Each row of a before or after table is a point. The points were changed in one or more steps. Then noise was added and the rows were shuffled. The steps act on how far a point lies along the listed directions, d1 being the first. Name the steps. A step turns or swaps two directions, mirrors them in a line or flattens them onto one, adds a multiple of one to another, or multiplies one. Angles are multiples of 10 degrees, from the lower direction toward the higher: turns from -170 to 170, lines from 10 to 170 but not 90. Use the fewest steps. Two steps may share a direction if one is a turn and the other turns, adds or multiplies; they go together, in the order done. Otherwise the lowest direction goes first.

Directions:
(1): [0.38 0.36]
(2): [-0.36  0.38]
Before (8 x 2):
[[-0.01  0.61]
 [ 0.06  0.35]
 [ 0.52  0.31]
 [-0.21 -0.26]
 [ 0.18 -0.51]
 [-0.48  0.17]
 [ 0.72  0.37]
 [-0.07  0.01]]
After (8 x 2):
[[ 0.45 -0.38]
 [-0.15 -0.58]
 [ 0.64 -0.53]
 [-0.04 -0.37]
 [ 0.24  0.48]
 [-0.02 -0.01]
 [-0.51 -0.05]
 [-0.11  0.33]]
Steps: mirror d1 and d2 in the line at 130 degrees

Directions:
(1): [-0.54  0.24  0.35  0.27]
(2): [ 0.30 -0.01  0.63 -0.22]
(3): [ 0.34  0.61 -0.07  0.23]
(4): [ 0.22 -0.34  0.10  0.61]
Before (14 x 4):
[[-0.28 -0.37  0.03 -0.03]
 [-0.24 -0.36 -0.11  0.05]
 [-0.74 -0.22  0.34 -0.36]
 [-0.02  0.21 -0.13 -0.22]
 [ 0.34  0.32  0.19  0.50]
 [ 0.42 -0.19 -0.50 -0.10]
 [ 0.10  0.57 -0.21  0.51]
 [ 0.29  0.72  0.18  0.26]
 [ 0.04 -0.34 -0.12 -0.22]
 [-0.08 -0.65  0.06 -0.40]
 [ 0.57  0.28  0.00  0.29]
 [-0.24  0.48 -0.09 -0.16]
 [ 0.32 -0.01 -0.31 -0.53]
 [-0.30 -0.78  0.23 -0.10]]
After (14 x 4):
[[ 0.15  0.55 -0.54 -0.43]
 [-0.37 -0.84  0.61  0.62]
 [-0.83 -0.13 -0.11 -0.34]
 [ 0.37 -0.23  0.32  0.51]
 [ 0.36  0.18 -0.31  0.11]
 [ 0.54 -0.39  0.59  0.63]
 [ 0.40  0.36 -0.06 -0.24]
 [ 0.01 -0.08  0.12  0.09]
 [-0.12  0.64 -0.66 -0.54]
 [-0.34 -0.17  0.04  0.13]
 [-0.34  0.17  0.12 -0.39]
 [ 0.72 -0.23  0.19  0.57]
 [ 0.32  0.43 -0.13 -0.30]
 [-0.37 -0.09  0.13 -0.20]]
Steps: flatten d1 and d3 onto the line at 130 degrees; multiply d4 by 2.5; turn d2 and d4 by 160 degrees

Directions:
(1): [-0.57 -0.42  0.00 -0.41  0.30  0.36  0.40 -0.22]
(2): [ 0.05  0.30 -0.54  0.07  0.38  0.16  0.35  0.64]
(3): [ 0.47 -0.44  0.34  0.37  0.63 -0.08  0.16 -0.02]
(4): [ 0.09 -0.14 -0.39  0.55 -0.18  0.67 -0.11 -0.33]
Before (14 x 8):
[[ 0.23  0.52 -0.20  0.05 -0.24  0.03 -0.12  0.53]
 [ 0.09 -0.12  0.35  0.26  0.20  0.06 -0.01 -0.12]
 [ 0.02 -0.39 -0.52  0.03  0.25  0.35  0.33 -0.15]
 [ 0.23 -0.03  0.20  0.11  0.40 -0.14  0.03  0.29]
 [ 0.14  0.73 -0.66  0.31 -0.10 -0.23  0.20  0.55]
 [-0.01 -0.59  0.38  0.45  0.03  0.40 -0.05 -0.64]
 [ 0.06 -0.39  0.10  0.46 -0.09  0.34 -0.14 -0.65]
 [ 0.48  0.58 -0.42  0.38 -0.15 -0.20  0.22  0.53]
 [-0.09  0.32 -0.11 -0.22 -0.06 -0.46 -0.05  0.14]
 [ 0.37 -0.43  0.04  0.52  0.47  0.00  0.20 -0.22]
 [ 0.40  0.67 -0.58  0.20 -0.05 -0.04 -0.31  0.56]
 [ 0.11  0.37 -0.23  0.11 -0.75 -0.05 -0.39 -0.13]
 [ 0.00 -0.68  0.18  0.26  0.07  0.50 -0.25 -0.70]
 [ 0.81  0.59 -0.34  0.78  0.11 -0.13 -0.42  0.87]]
After (14 x 8):
[[-0.17  0.31 -0.04 -0.27 -0.21 -0.51 -0.15 -0.02]
 [ 0.12  0.11  0.03  0.02  0.33 -0.09  0.04  0.40]
 [ 0.26 -0.49  0.06  0.63  0.28  0.38  0.04 -0.46]
 [ 0.14 -0.07  0.24  0.30  0.32  0.08  0.08  0.01]
 [ 0.32  0.70 -0.45  0.25 -0.41 -0.20  0.13  0.45]
 [ 0.64  0.75 -0.50  0.65 -0.11 -0.10 -0.46  0.91]
 [ 0.24 -0.75  0.12  0.46  0.51  0.52 -0.04 -0.46]
 [ 0.28  0.71 -0.56  0.09 -0.31 -0.05 -0.43  0.43]
 [ 0.38 -0.28 -0.22  0.53  0.61  0.09  0.37  0.10]
 [-0.05  0.82 -0.65  0.15 -0.46 -0.27  0.02  0.37]
 [ 0.25  0.18 -0.02  0.21 -0.67 -0.10 -0.42 -0.28]
 [ 0.15  0.53 -0.13 -0.04 -0.44  0.01 -0.23  0.36]
 [ 0.20 -0.65  0.30  0.63  0.47  0.44  0.17 -0.37]
 [-0.01 -0.33 -0.62 -0.02  0.24  0.38  0.36 -0.09]]
Steps: add 0.3 times d4 to d3; turn d2 and d3 by -30 degrees
